Every row gives one point. To make a cloud, some directions were put in groups of two or more. Within a group, all points are equally far from the middle, so they leave a hole (a ring in 2 directions, a hollow ball in 3). The other directions are filled evenly. Then the cloud was stretched, turned, moved and blurred a little. How many holes are there, and how many directions does each take, smallest first?

Cloud:
|  2.7 | -5.3 |  4.4 |
| -4.9 | -2.3 | -3.8 |
|  5.3 | -3.6 | -0.2 |
|  5.2 | -0.4 |  2.4 |
| -5.8 |  2.0 |  1.7 |
| -6.3 |  0.8 |  2.3 |
|  3.4 | -2.8 |  5.2 |
| -2.5 | -3.1 |  6.5 |
| -3.9 |  3.3 |  2.8 |
|  2.3 | -0.5 |  6.0 |
|  4.0 | -4.0 |  4.1 |
|  5.4 | -2.5 |  2.2 |
|  0.8 |  3.5 |  3.8 |
| -1.8 |  0.7 | -5.2 |
|  2.7 |  2.9 |  3.3 |
|  2.7 | -4.1 | -4.0 |
|  5.0 | -1.1 |  3.3 |
|  2.2 | -6.4 |  3.4 |
| -6.5 | -3.2 |  2.6 |
| -6.3 | -4.2 | -0.2 |
Holes: 1 (3)

Cloud (29 x 4):
| -6.4 |  7.5 |  6.1 | -0.3 |
|  2.1 |  4.4 | -0.2 | -2.8 |
| -6.8 |  0.4 |  3.4 |  1.1 |
|  1.5 |  5.7 | -5.9 | -2.8 |
|  3.3 |  6.6 |  2.4 |  1.0 |
|  3.0 |  0.3 |  5.7 |  1.2 |
|  3.3 | -2.3 | -3.4 |  2.9 |
| -3.1 |  7.1 |  3.2 |  0.6 |
| -7.3 |  1.5 | -1.0 | -2.3 |
|  5.8 | -2.0 |  3.3 |  0.4 |
|  1.8 |  6.5 |  3.8 | -2.6 |
| -4.6 |  5.3 |  4.7 |  5.4 |
|  4.5 | -4.9 |  7.4 |  3.9 |
| -0.6 | -1.8 | -0.7 |  2.2 |
| -3.2 |  1.4 |  0.4 |  5.4 |
|  7.1 |  3.3 | -3.3 | -2.5 |
|  6.0 | -1.0 | -3.3 | -2.2 |
|  2.1 |  6.6 |  2.1 | -3.1 |
|  0.1 |  0.9 | -2.4 | -5.3 |
|  0.1 | -2.6 | -1.9 |  1.8 |
| -0.3 |  4.5 | -1.9 |  4.1 |
|  1.8 |  5.3 | -3.1 | -3.1 |
|  3.7 | -2.2 | -2.5 | -6.8 |
|  6.3 |  2.7 | -1.0 | -4.7 |
| -0.5 |  4.9 | -6.3 |  3.7 |
|  4.9 |  5.9 |  2.8 |  3.1 |
| -2.9 | -3.4 | -2.6 |  3.9 |
| -4.7 | -1.6 |  1.3 |  0.2 |
| -1.9 | -3.3 |  2.6 | -1.1 |
Holes: 0
